Each row is a point. The ring and each string are closed loops that go straight from each point to the next, and from the last back to the first. Before rounding, they use only three directions, however many columns there are. How many times does the string pass through the ring? Passing back the other way cancels.

Ring:
.30  .56  -.17
.42  .33  .21
.38  -.01  .47
.19  -.35  .30
-.01  -.43  .02
-.11  -.11  .05
-.02  .38  .06
.11  .55  -.09
String, 26 rows:
-.17  -.30  .23
-.24  -.28  -.19
.01  -.03  -.25
.12  .12  .12
-.04  .34  .34
.00  .47  .37
.12  .29  .26
.12  .23  -.19
.16  .24  .08
.22  .58  .28
.32  .78  -.28
.36  .57  -.60
.28  .31  -.16
.28  .30  .21
.47  .47  .57
.62  .38  .58
.57  .18  .67
.49  .09  .94
.24  .05  .39
.20  -.02  .14
.22  -.42  .17
.16  -.62  .33
.10  -.40  .46
.12  -.05  .16
.08  -.13  -.02
.06  -.02  .39
Times through: 1

Ring, 7 rows:
-.10  .28  .18  -.12  -.10  .42
.14  .13  .12  -.21  -.37  .22
.19  -.07  .03  -.21  -.38  .03
.10  -.33  -.08  -.14  -.22  -.22
-.05  -.42  -.07  -.10  -.09  -.28
-.18  -.25  .04  -.08  -.01  -.09
-.24  .12  .14  -.06  .05  .29
String (24 x 6):
-.06  .11  .03  -.07  -.02  .24
.19  -.04  .14  -.27  -.53  .05
.10  -.07  .08  -.20  -.33  .04
.00  .02  -.04  -.07  -.02  .15
.15  -.12  -.06  -.14  -.22  -.02
.33  -.37  -.01  -.29  -.60  -.30
.13  -.27  .02  -.21  -.38  -.17
-.13  -.06  -.07  -.01  .14  .09
-.10  -.32  -.19  .01  .18  -.17
.01  -.60  -.15  -.11  -.13  -.47
-.21  -.13  -.11  .04  .28  .04
-.10  -.21  -.01  -.08  -.03  -.06
.02  -.47  .08  -.23  -.40  -.34
-.11  -.55  .10  -.20  -.30  -.40
-.37  -.05  -.04  .08  .40  .14
-.19  -.03  .02  -.03  .11  .13
-.09  -.11  .17  -.18  -.26  .03
-.16  .03  .28  -.19  -.27  .18
-.30  .27  .18  -.03  .14  .45
-.24  .19  .05  .01  .20  .36
-.09  .08  .10  -.11  -.09  .21
.05  .24  .28  -.25  -.44  .35
.08  .38  .28  -.24  -.41  .49
-.16  .26  .01  .01  .19  .41
Times through: 2
String:
-.25  .25  .03  .03  .27  .41
-.08  .07  .08  -.10  -.07  .21
.05  .15  .20  -.22  -.37  .26
.14  .05  .20  -.27  -.51  .15
.27  .15  .24  -.34  -.69  .22
.45  .04  .24  -.43  -.94  .08
.30  .03  .06  -.26  -.52  .10
.04  .00  -.06  -.07  -.04  .12
-.01  -.07  -.04  -.07  -.03  .06
.09  -.19  .03  -.18  -.30  -.07
.24  -.40  -.01  -.26  -.51  -.31
.31  -.60  -.11  -.26  -.54  -.53
.14  -.46  -.17  -.13  -.19  -.36
-.15  -.08  -.13  .04  .25  .08
-.05  -.10  -.02  -.08  -.03  .04
.18  -.32  .02  -.24  -.45  -.23
.30  -.38  -.01  -.28  -.57  -.31
.23  -.21  -.06  -.19  -.35  -.13
.09  -.02  -.06  -.10  -.11  .09
.00  .02  .01  -.10  -.09  .14
.11  -.06  .11  -.22  -.39  .05
.32  .07  .27  -.39  -.82  .13
.14  .31  .25  -.26  -.48  .40
-.11  .41  .15  -.08  -.01  .55
-.19  .21  .04  -.01  .16  .36
-.22  .18  .01  .02  .24  .34
-.05  -.01  .09  -.14  -.16  .13
-.02  .12  .25  -.22  -.36  .24
-.13  .30  .27  -.16  -.20  .44
-.25  .39  .16  -.02  .15  .56
Times through: 5

Ring, 9 rows:
.23  .35  .14  .51  .27  -.16  .07  .14  .30
.41  .29  .14  .46  .04  -.16  -.23  .15  .17
.42  .13  .09  .24  -.23  -.04  -.50  .06  -.07
.23  .02  .04  .05  -.26  .06  -.52  -.07  -.21
-.05  -.06  .00  -.13  -.15  .20  -.23  -.20  -.21
-.17  -.05  .03  -.19  .03  .35  .40  -.20  .06
-.15  .01  .07  -.14  .15  .38  .72  -.15  .25
-.06  .20  .13  .16  .38  .21  .88  -.01  .48
.01  .31  .14  .36  .43  .01  .60  .07  .46
String:
.19  .13  .09  .17  -.01  .06  -.03  .00  .09
.10  .10  .04  .16  -.06  -.04  -.44  -.06  -.15
.41  .04  .12  .03  -.25  .24  .09  .02  .12
.33  -.02  .09  -.07  -.29  .29  .03  -.05  .03
.22  .03  .10  -.01  -.13  .25  .18  -.05  .11
-.31  .03  -.03  -.01  .12  .05  -.24  -.22  -.21
-.44  -.15  -.07  -.33  -.02  .29  -.10  -.37  -.31
-.60  -.11  -.10  -.27  .11  .21  -.16  -.39  -.35
-.33  .04  -.02  -.01  .17  .07  -.12  -.22  -.15
.13  .05  .09  .01  -.03  .23  .25  -.06  .14
.14  -.11  .06  -.25  -.26  .43  .24  -.15  .01
-.25  -.14  -.07  -.24  -.18  .19  -.49  -.31  -.43
-.35  -.06  -.11  -.09  -.09  -.04  -.94  -.31  -.60
.04  .11  .05  .13  .03  .05  -.11  -.06  -.01
.49  .07  .13  .09  -.28  .18  -.04  .05  .10
.83  .11  .17  .22  -.49  .08  -.39  .17  .06
.50  .24  .11  .45  -.16  -.22  -.72  .14  -.07
.07  .24  .06  .38  .15  -.20  -.41  .02  -.03
.14  .28  .08  .43  .17  -.21  -.32  .06  .05
.22  .45  .11  .73  .31  -.46  -.53  .18  .11
.52  .38  .19  .60  .13  -.19  -.02  .25  .36
.40  .21  .16  .29  .01  .07  .24  .12  .32
.05  .22  .07  .31  .18  -.09  -.11  .01  .08
.14  .33  .08  .53  .21  -.31  -.48  .09  .02
.56  .32  .14  .56  -.06  -.26  -.54  .21  .09
.77  .16  .20  .25  -.31  .14  .05  .20  .28
Times through: 0
